Each row is a point. Each copy is the shape, with its points in the same order, turned, moved and blurred by noise. Is it also mirrored, or only turned?

Shape (7 x 2):
[[ -8 -33]
 [  0 -56]
 [-36   2]
 [ 12  22]
 [  4  12]
 [-22 -13]
 [-60 -19]]
Copy 1:
[[-19  24]
 [-40  44]
 [ 29  14]
 [  5 -29]
 [ -4 -11]
 [  3  24]
 [ 35  51]]
Copy 1 is: only turned
Copy 2:
[[ 24   3]
 [ 50  23]
 [ 21 -47]
 [-22 -12]
 [-13 -13]
 [ 21 -19]
 [ 53 -54]]
Copy 2 is: only turned

Shape:
[[ -7  -7  24]
 [  8 -15  25]
 [ -2  45 -23]
 [ 34  30 -21]
 [  2 -14 -27]
 [-15 -12  24]
 [ 23 -10  12]
 [-18 -12  10]]
Copy 1 (8 x 3):
[[ -5 -16 -19]
 [-19 -24 -14]
 [ 15  30  30]
 [-19  15  43]
 [-30  28  -9]
 [ -2 -15 -28]
 [-29 -16   1]
 [ -5  -1 -28]]
Copy 1 is: mirrored
Copy 2:
[[ -6   0 -23]
 [ 15   3 -27]
 [-35  28  27]
 [  1  34  30]
 [ -2 -13  20]
 [-14  -3 -31]
 [ 20   2  -5]
 [-13 -16 -19]]
Copy 2 is: mirrored
Copy 3, 8 rows:
[[ 27  -1   9]
 [ 18 -10  21]
 [ 16  -1 -60]
 [ -8 -25 -45]
 [-19  19 -12]
 [ 31  10   9]
 [ -1 -16   1]
 [ 16  19   9]]
Copy 3 is: only turned

Shape (12 x 6):
[[-27   1  -3 -20  60 -17]
 [  6   1  -2 -17  31  -9]
 [  4   5  -5  10 -17 -20]
 [ -6 -17   2  -1 -19 -14]
 [  7 -15  14 -17 -12 -10]
 [  5  28  17 -10 -17   2]
 [ -4 -15  -5 -11 -11  19]
 [ -9 -14   4  51 -22  11]
 [-12 -16   3 -14  19  -5]
 [-18 -13  11  -6  24 -16]
 [ -2 -10  -6 -18   2 -17]
 [-26  -4  -4  17 -11 -14]]
Copy 1 (12 x 6):
[[-22  15   1  39 -42  -3]
 [ -7   0  -4  23 -15   5]
 [-12  13  -9  -8  29  -2]
 [  3   9 -22 -18  12 -11]
 [  2  -8 -32 -11   4 -11]
 [-23 -24  -3 -11  19 -24]
 [ 19  -3  -1 -23  -5 -17]
 [-18  31  10 -54  20  -1]
 [ -3   5 -16   6 -20  -8]
 [-18  19 -20   5 -19  -8]
 [  5   4 -19  10   4  -6]
 [-10  29  -6 -12  17 -19]]
Copy 1 is: mirrored
Copy 2 (12 x 6):
[[-27  20 -13 -16  37  39]
 [-15  22  -9  -5   7  19]
 [ 24 -12   5  13   2   3]
 [ 12  -4  16  19  17 -11]
 [  6  14  15  18   3 -13]
 [ 11   4 -25  35 -11  -5]
 [ -3   3  -3  -3   6 -28]
 [  1 -56  10  17   3 -17]
 [-16  12   2  -4  24   6]
 [-18   4   8  12  26  16]
 [  9  12   5   1  15   0]
 [  8 -26  -1  14  30   2]]
Copy 2 is: only turned
Copy 3:
[[ 18 -23  12  32 -29  58]
 [ 12 -23  10   0 -21  29]
 [  0  17  13 -17   7   9]
 [ 20  11   1  -8  17   9]
 [ 26 -11   7  -9  13   1]
 [-14 -13  23  -1  16  -7]
 [  5 -14 -23  -6  16  11]
 [ -7  42 -27   2   0 -12]
 [ 23 -13  -3  10  -5  26]
 [ 25  -3   5  20 -11  26]
 [ 21  -9   7  -9   7  27]
 [  3  28   0   9  12  21]]
Copy 3 is: only turned
Copy 4:
[[ 27 -29  14 -35  19 -40]
 [ 14 -10  25 -10  -1 -23]
 [-23   3 -13  11 -13 -15]
 [-32  12  -4  -5   1  -4]
 [-21  14  22  -3   6  -6]
 [ -8   9   6  36  17   4]
 [ -3  25   4  -7   1   9]
 [-27  -8 -34   0 -22  27]
 [ -1  -1  12 -26   8 -10]
 [ -6 -16  15 -24  12 -16]
 [-12  12  11 -10   0 -23]
 [-25   3 -24  -6   3  -8]]
Copy 4 is: only turned

Shape, 13 rows:
[[  6 -25  10  -6  51 -31 -12  -5]
 [ -6   7 -19  21 -47 -14  21  -1]
 [-20   8  13   7  32 -14  -1  -5]
 [ 16  13  18  10 -13  29  -6  -6]
 [ 20   4  31 -16  14 -31  -7   2]
 [-14 -32  31  -5  27 -16 -16   6]
 [  0  17  -7  25 -39 -24  22  31]
 [-17  10 -32   0   0 -18  35  21]
 [ 21  12   1  20 -13  -2 -27 -19]
 [ 16 -10 -26  -4 -44 -21  57   6]
 [ 16   4 -17  20  -7  -5  45   8]
 [-12   6  14 -25  36   1 -27 -17]
 [ 37  15 -21   1 -16  54 -39   7]]
Copy 1 (13 x 8):
[[ 34 -25   1 -17  29   8 -21 -42]
 [-16   2 -34 -11 -24   0   3  34]
 [  6  -3 -15   8  31  -1 -30 -18]
 [-13  25   9  17 -22   6  -5 -17]
 [  6 -26 -21   6  -4   5  -5 -51]
 [ 26  -7  -7   3  35  21   8 -35]
 [-30  -5 -41 -16 -14 -21  17  15]
 [-31 -30 -16 -23  15  -6 -17  23]
 [ 22  13  -1  11 -32 -13 -10 -11]
 [-38 -26 -29 -42 -33  25   2  24]
 [-32   2 -16 -38 -14   2 -18   5]
 [ 18 -19  14  33  21  12 -28 -31]
 [ -9  15  60  20 -41 -19   7  -4]]
Copy 1 is: only turned
Copy 2 (13 x 8):
[[-28  28 -15  -1   7 -47   5  18]
 [ -5 -33  23  -7 -31  24  -4 -17]
 [  7  13 -16 -15 -12 -21  15   8]
 [ 29 -33   8 -20  20 -17  -4 -15]
 [-13  18 -15  -2  20 -17 -33   2]
 [-28  -1 -22 -21  13 -36   3  23]
 [-13 -22   1 -12 -27  37  -2 -39]
 [-13  -7  -5  20 -28  16  33 -12]
 [ 16 -15  23 -17 -11 -34 -21 -20]
 [-25 -30  35  32  -2  44  -1 -10]
 [ -7  -5  28   8   1  19  24 -23]
 [ 18   3 -33   8   3 -51  -7  21]
 [ 34 -53   7  11  16 -51  -8 -50]]
Copy 2 is: only turned
Copy 3 (13 x 8):
[[-41   5   8   9   0 -29  36  -4]
 [ 28 -20 -12  -3  12   1 -39  24]
 [-28  -6 -12 -13  -3 -23   3 -24]
 [  7  -6   6 -31  20  33  -1 -16]
 [-26   6  17 -34  16 -22  18  14]
 [-10  14  -9 -10  -1 -28  42 -12]
 [ 32 -42   5 -23   2 -15 -28  23]
 [  7 -17  14  10 -22 -26 -40  -2]
 [ -9 -17   1 -10  46  15   0  -2]
 [ 27   0  14   4 -18   6 -44  51]
 [  1 -27  13  -2 -24  14 -27  18]
 [-31  25   7 -11  22 -17  10 -39]
 [ 22 -16  44  -6  47  45   1 -39]]
Copy 3 is: mirrored

Shape:
[[ 29 -22 -28   7  -3 -13 -10   9 -23]
 [ -4  22 -27 -23 -17  -3 -18  16  38]
 [-33 -11  21  36  -4  32   6   0   1]
 [ 37  -2 -17 -12   8   9 -44 -26 -14]
 [ 41  -8  11  36  22  14 -14  36  20]
 [-29  41  18   4  -7 -28  20  28 -17]
 [  2  -3   4 -27  21  -3  -1 -28  40]
 [ 26 -22 -15  30 -30 -10 -12 -28 -16]
 [-16 -20 -16  -7   6 -25 -39  31  27]
 [-25  23 -11   2   0 -20  20 -18  15]
 [-26   2  34  21 -40   0  21  -7 -19]
 [ 26 -22 -16  -6   7 -16  25  -6 -25]]
Copy 1, 12 rows:
[[ -2  18  -1  -3   1  37  19 -26 -27]
 [ 28 -11   2 -16  11  15  17  -6  44]
 [-20 -38  21 -45 -14  -7 -27 -22 -16]
 [  2  -6   1  -2 -37  32  56  -6 -15]
 [ 10   6  28  17 -46  14 -24 -40  -3]
 [-33 -11   3  -5  28  16 -36  27  18]
 [ 29 -13 -18 -12 -20 -28  21  12   3]
 [ 13  -7  26 -23   0  39  23  -8 -51]
 [ 29 -18 -36  -9  -6  34 -10 -27  17]
 [  6   0  -1 -39  11  -2  -7  31   6]
 [-24 -46  27 -24  30   2 -19   8 -31]
 [-12  27  -5   0  10   4  17  -9 -37]]
Copy 1 is: mirrored
Copy 2 (12 x 9):
[[-17 -32  14   8 -31  -7   0 -33   5]
 [-53 -10 -17  24  26   5   2   6  13]
 [ 19  27 -11 -13  -4 -31  -2  13 -18]
 [-17  -5  41  18  -8  35   8 -28   2]
 [ 10 -11 -39  22 -16  11   1 -33 -42]
 [ -5 -34 -22 -11  -8  -5 -37  53   2]
 [  3 -14   7  10  57  10  13  -9  11]
 [ -7  -7  43  14 -15 -26 -27 -32  -9]
 [-28   0 -38  -1   7  12 -16 -29  33]
 [  1 -19   5  17  27 -19 -15  29  23]
 [ -1  -1  14 -30   0 -37 -35  30 -21]
 [  3 -54  23  -4 -12 -16   6 -19   2]]
Copy 2 is: only turned
Copy 3:
[[  0  10 -10 -21 -10 -11  19  26  14]
 [-57 -16  11   9 -15  15  -5  -5  -7]
 [ 18 -23 -13  25  12   1  -9 -41  40]
 [-16 -14   5  -3  23   5   9  60  24]
 [ 16 -23  35  11 -12   0  53  -2  15]
 [ 17 -11 -23  28 -38  17 -31 -12 -23]
 [-26 -38  23  17  30 -23 -15   8 -14]
 [ -4  10 -33  -8  31  -3  29  13  14]
 [-43 -44  -9   1 -35 -23  14   5  10]
 [-11 -24 -15   1  13   8 -30 -16 -28]
 [ 17  17 -42  43  10   2 -18 -29  12]
 [ 16  14  -1 -18   7 -29  -6  21  -4]]
Copy 3 is: only turned
